Each row of a before or after table is a point. One or more steps were done to the points. Then noise was added and the rows were shuffled. The steps act on columns, c1 being the first. Write out the steps. A step turns or swaps two columns, mirrors them in a line or flattens them onto one, adds a multiple of one to another, or multiplies or shifts one. Angles are multiples of 10 degrees, from the lower column toward the higher: turns from -170 to 170, lines from 10 to 170 but not 90. Use the fewest steps. Two steps may share a column if one is a turn and the other turns, adds or multiplies; they go together, in the order done. Otherwise the lowest column goes first.
In the rows, zero is written as 128.

Before:
[[131 146 122]
 [109 138 145]
 [198 159 110]
 [110 166 101]
 [117 167 162]
 [107 159 181]
 [135 143  97]
 [137 162 109]
 [116 160  93]
 [131 121 123]
 [ 94 175  98]
 [154  73  94]
 [143 148 125]
 [103 141 156]]
After:
[[129 147 122]
 [127 157 184]
 [141  72  87]
 [124 144  97]
 [189 161  86]
 [141 147 119]
 [115 141 163]
 [130 163 106]
 [128 167 164]
 [103 166 109]
 [ 86 175 110]
 [116 139 152]
 [129 120 123]
 [106 161  98]]
Steps: turn c1 and c3 by -20 degrees

Before:
[[132 123 128 108 121 127 121 119]
 [153 144 132 114 128 130 188 116]
 [ 86 120 137 120 128 139 120 138]
 [147 118 104 134 153 130 121 120]
 [146 130 126 124 129 135 148 179]
 [125 121 130 147 120 145 137 118]
 [143 125 142 142 138 142 136 131]
 [132 144 127 143 142 136 123 131]
 [134 120 110 133 141  99 147 124]
 [ 97 121 131 141 163  99 138 135]
 [135 125 135 132 146 140 121 117]
 [152 133 134 130 130 140 120 125]]
After (12 x 8):
[[135 143 124 164 142 139 117 131]
 [148 125 142 162 137 145 144 133]
 [137 124 137 152 144 141 113 117]
 [152 131 125 147 129 136 169 178]
 [123 121 128 165 116 148 144 118]
 [162 143 132 133 131 131 247 117]
 [ 72 123 137 140 127 139 114 138]
 [159 135 130 150 129 139 112 127]
 [ 88 121 132 161 163  99 148 136]
 [136 122 111 153 141 100 168 122]
 [133 125 127 130 121 126 114 119]
 [153 119 107 155 155 130 114 122]]
Steps: multiply c1 by 1.3; shift c4 by 20; multiply c7 by 2

Before (13 x 12):
[[ 85 134 134 137 107 179 141  90 150 123 104 114]
 [120 114 145 123 124 134 149 164  93  70 128  73]
 [137 153 124 132 118 129 142 168 146 119 129 117]
 [159 117 135 134 143 124 153 106 133 139 114 110]
 [ 57 171  99 100 146  70 122  73 101 104 116 120]
 [121 119  95 180 132  83 137 103 121 138 123 170]
 [130 116 106 128 146 179 121 109 126 179 136 157]
 [132  80  93 129 135 156 127 112 179 131  76 121]
 [148 144 157 131  85 198 107 118  60  96 101 111]
 [132  78 160 119 163  64 121 151 153 134 109 106]
 [120 140 118 136 162 132 103  85 167 134 156 129]
 [139  93 107 122 126  80 157 130 149 123 136 183]
 [136 100 113 102 112 131 101 113 128 170 156 101]]
After:
[[157 133 128 134 149 119 154  97 112 140 118 107]
 [119 171  97 179 211 115 138  99 102 142 125 174]
 [137 179 109 114 117  89 156 130 130 124 135 181]
 [151  58 156 131  90 143 106 111  40  97  95 114]
 [123 124 119 136 175 142 103  77 148 136 150 126]
 [131  77 104 127 147 114 120 105 107 179 132 161]
 [139 125 114 105  73  95  97 109 109 167 159 105]
 [126 126 145 125 116 117 149 176  73  68 126  77]
 [134 126 126 135 122 157 144 181 122 121 129 116]
 [ 58 186  99 105 104 167 124  58  82  99 116 120]
 [132 193 157 119 154  75 121 154 133 135 107 108]
 [ 77  79 140 130 123 135 141  80 128 119 108 111]
 [135  98  96 124 137  79 129 104 160 134  80 119]]
Steps: turn c2 and c6 by 90 degrees; add 1.5 times c4 to c5; multiply c8 by 1.3; shift c9 by -20
